Rows are points. Examples show where two turns around zero, p and q, send a point. Where does a point land after both, in the order given? Backwards means that the second turn is done in reverse. Each puzzle has new turns, and all numbers are rounded.
(in the rows, 128 means zero)

Turn p:
[165 148 127] => [143 153  98]
[122  82 103] => [147  79 134]
[152 131 107] => [140 124  99]
[159 120 153] => [161 151 132]
[109 184 152] => [ 84 174 130]
[ 60 104 125] => [ 91  87 174]
Turn q:
[167 124 165] => [180 134 139]
[106 116 139] => [119 107 144]
[132  85  85] => [118  95  78]
[129 127 160] => [147 124 154]
[105 187  90] => [ 74 178 125]
Where do these land?
p, then q: [ 92 123  77] => [106  70 118]
p, then q: [189 147 141] => [129 185  96]
q, then p: [ 98 166 134] => [ 97 153 156]
p, then q: [110 110 129] => [141 109 139]
p, then q: [151  94 160] => [176 149 130]

Turn p:
[103 188 160] => [ 85 164  83]
[122 154 114] => [129 126  98]
[161  88 121] => [163 123 167]
[126  82 117] => [136  99 165]
Turn q:
[159 107 144] => [153 100 142]
[124 176 111] => [126 179 134]
[146 103 154] => [138  93 145]
[ 65  97 142] => [ 67  99 105]
[147 157  88] => [157 170 114]
Where do these land?
q, then p: [172 158 175] => [110 190 157]
q, then p: [144 103 147] => [134 127 163]
p, then q backwards: [155  97 105] => [173 121 142]
q, then p: [ 86 127 103] => [121  92  96]
q, then p: [ 83 154 110] => [104 109  82]

Turn p:
[128 113 149 112] => [149 114 142 139]
[165 225 122 130] => [139 209 123  63]
[ 78 103 135 124] => [103  94 161 146]
[123  99 108 116] => [123  93 115 130]
[147 100 127 158] => [127 130  99 163]
Turn q:
[ 74 108 156 109] => [ 88 133 175 103]
[114  77 136 101] => [111 122 138  72]
[160 162 166 124] => [146  82 139 161]
[155 161 118  77] => [190 119 152 128]
[134  86 102 165] => [104 144  76 109]
[110 163 126 152] => [119 146 135 169]
[149 139  92 169] => [136 149  80 154]
Where do these land?
p, then q: [124  95 142 101] => [114 104  99 107]
q, then p backwards: [142 136 116  82] => [143 139 152  88]
q, then p: [133 129 154  95] => [159 114 135 151]
p, then q: [ 85 163 103 206] => [ 91 184 187 171]
p, then q: [134 151 129 182] => [129 160 144 175]
q, then p: [151  95 123 102] => [156  96 118 108]

Turn p:
[191 126 127 129 145 144] => [169  94 161 120 138 108]
[ 89 117 116 113 141 136] => [102 128 105 118 145 154]
[185 119 137 171 141 144] => [182 122 180 131 129 129]
[ 92 141 148 112 129 116] => [ 90 145 116 113 116 127]
[104 105 132 114  98 102] => [101 123 105 154 100 140]
[130 151 108 137 140 116] => [126 143 132 137 154 110]
[105 137 126 120 101 138] => [127 142  94 124 116 129]
Turn q:
[ 82 151 153 126 135 140] => [ 78 132 127 121 147 150]
[163 123 136 127 107 131] => [158 138 147 148 131 125]
[ 97 129 110 130 114 134] => [113 107 130 119 113 152]
[154  95 128 153 132 110] => [144 115 131 148 116  86]
[167  91 128 115 142 134] => [170 116 126 129 149  98]
[ 71 170 125 109 126 105] => [ 77 147 132  87 111 158]
[161 138 116 136 140 141] => [155 141 104 144 129 127]
Where do these land?
p, then q: [136 146 135 106 126 137] => [137 129 141 103 119 120]
q, then p: [135 105 130 134 120 134] => [130 121 148 138 119 138]
q, then p: [128 138 145 136 119 145] => [135 146 139 116 136 139]
q, then p: [136  94 152 121 162 125] => [ 91 115 155 148 145 124]
p, then q: [144 146 154 132 117 111] => [118 146 160 131 114 125]
q, then p: [106 158 156 129 135 127] => [109 158 114 105 143 132]
q, then p: [119 158  31 151 129 131] => [191 104  54 158 124 130]
p, then q: [119  79 120 115 117 114] => [125  81 124 154 128 137]

Turn p:
[147 139 135 167 152 120] => [ 88 151 120 140 147 126]
[109  86 101 162 109 171] => [130 143 107  93 110 191]
[118  88 137 111 151 175] => [120 136 163  86  91 146]
[140 180 151 165 123  92] => [ 96 115 108 182 165 115]
[106 178  76  92 159 102] => [184 167 153 180 136 105]
[145  92 114 122 135 136] => [132 145 124  89 122 124]
[139 164 149  71  74 112] => [169  58 140 139 152  99]
[120  96 162 134 121 116] => [104 107 109 115  99 118]
Turn q:
[150 124 161 119 121 225] => [ 80 107  66  66 146 110]
[101 108 127 151 140 101] => [126 152 171 134 126 123]
[112 136  87 123 111 116] => [125 117 133 169 105 118]
[130 154 154 126  89 149] => [117  77 122 107 131 139]
[104 175 111  93 150 125] => [159 121 113 127  69 124]
[144 123 120 172 136 110] => [111 153 145 144 140 161]
[114 131 146  89  96 126] => [151  85 130 121 132 103]
[170  73 118 151 181  73] => [154 211 143 156 176 146]
Where do these land?
q, then p backwards: [148 126 180 157 166 130] => [159 101  92 142 131 175]
p, then q: [129 133  82 134  96  78] => [123 161  97 178 122 160]
p, then q backwards: [ 66 150  88 132 118 107] => [154 156  82 105 146  83]
q, then p: [136  99 162  95 144 134] => [141 148 144 129 142  79]
p, then q: [128 118 116 155  94 145] => [109 139  94 131 117 103]
q, then p: [ 94 100  44 126 107 123] => [ 95 124  53 177 125 146]
q, then p backwards: [167 133 193 133 128 142] => [172 109 108 139  85 164]
q, then p: [168 142 155 105 178 161] => [190 151 161 121 162 121]
q, then p backwards: [117 151 131 114 120 132] => [114 115 140 115 112 127]

Turn p:
[136 101  76 116 157  86  99 130] => [ 90 158 121 118  92  89 170 121]
[107 146 160 154 123 136 185  54] => [171 128 117 134 182 108  89 194]
[118 143 102 149 158  82  60 139] => [ 53 118 137 152  97  87 138 120]
[155 117 139 113  97 108 128 158] => [146 123 153 138 130 138 162  95]
[112 132  79  94 177 120  95 152] => [ 87 146 126 105  55 116 130 123]
[112  87 113 136 156 132  95 129] => [ 80 130 104 103 122 131 151 136]
[162 128 152 125 149 126 137 175] => [126 148 151 157 115 175 144 118]
[ 78 125 179 123  92 183 173  77] => [184  84 113  86 181 150  87 174]
[147 155 144 119  93 102 141 160] => [155 121 174 153 129 129 132  97]
[145 133 111 150  97 147 155 175] => [138 154 143 127 150 151 110  74]
[136 142 152 129 108 186 141  58] => [178  98  67 135 155 132  95 155]
Turn q:
[127 149 178 100  81 172 166 104] => [180 181 150 166 121 176 117 122]
[ 63 108  81 106 148 124 115 186] => [145  49 141 114 115  90  92 165]
[135  97 152 140 112 106 144  80] => [ 81 163 143 159 137 146 124 129]
[142 138 143 142  97 110  98 141] => [120 121 146 129 104 133 165 102]
[135 147 124  95 105 161 118  90] => [154 139  92 167 116 158 126 121]
[146 145 172  73 116 134 167 111] => [174 174 141 175 156 133 137 132]
[125 118 146 116 110 183 167 135] => [168 168 139 126 109 148 101 155]
[132 157 126 157 115 108 170  93] => [112 141 136 121 172 179 135 122]
[168 104  83 162 146  96 105 137] => [ 74 112 100  93 125 107 165 144]
[103 122 110 154 192 124  57 160] => [106  77 104  87 108  64 105  91]
[132 124  94 162 185  91 100 171] => [ 96  84 118  71 142  74 140 124]
Where do these land?
q, then p: [141 124  86  94 157 163 129 154] => [124 163 140 131 101 116 161  78]
q, then p: [123  96 108 146 148 102 162 111] => [ 89 119 155 104 100 146 115 140]
p, then q: [138 113 103  73 121 147 122 102] => [132 127 113 149 130 148 171 175]
q, then p backwards: [132 142 126 129 178 144 142  81] => [136 124 102 177 120 168 142 110]
q, then p: [107 154 146 135  71 143 141 160] => [170 107 105 149 151 175 138 122]
p, then q: [193 136 117  87 135 147 142 132] => [130 150 100 109 122 187 167 135]
p, then q: [ 94 175 150 179  87  71  86 143] => [ 56 138 179 142 132  87  83  90]
p, then q: [154  88 115 142 144 163 121 110] => [145  99  92 108 145 147 116 156]
p, then q backwards: [ 70 123 200 167 111  72 107 158] => [ 80 114 119 146 108  28 163 148]
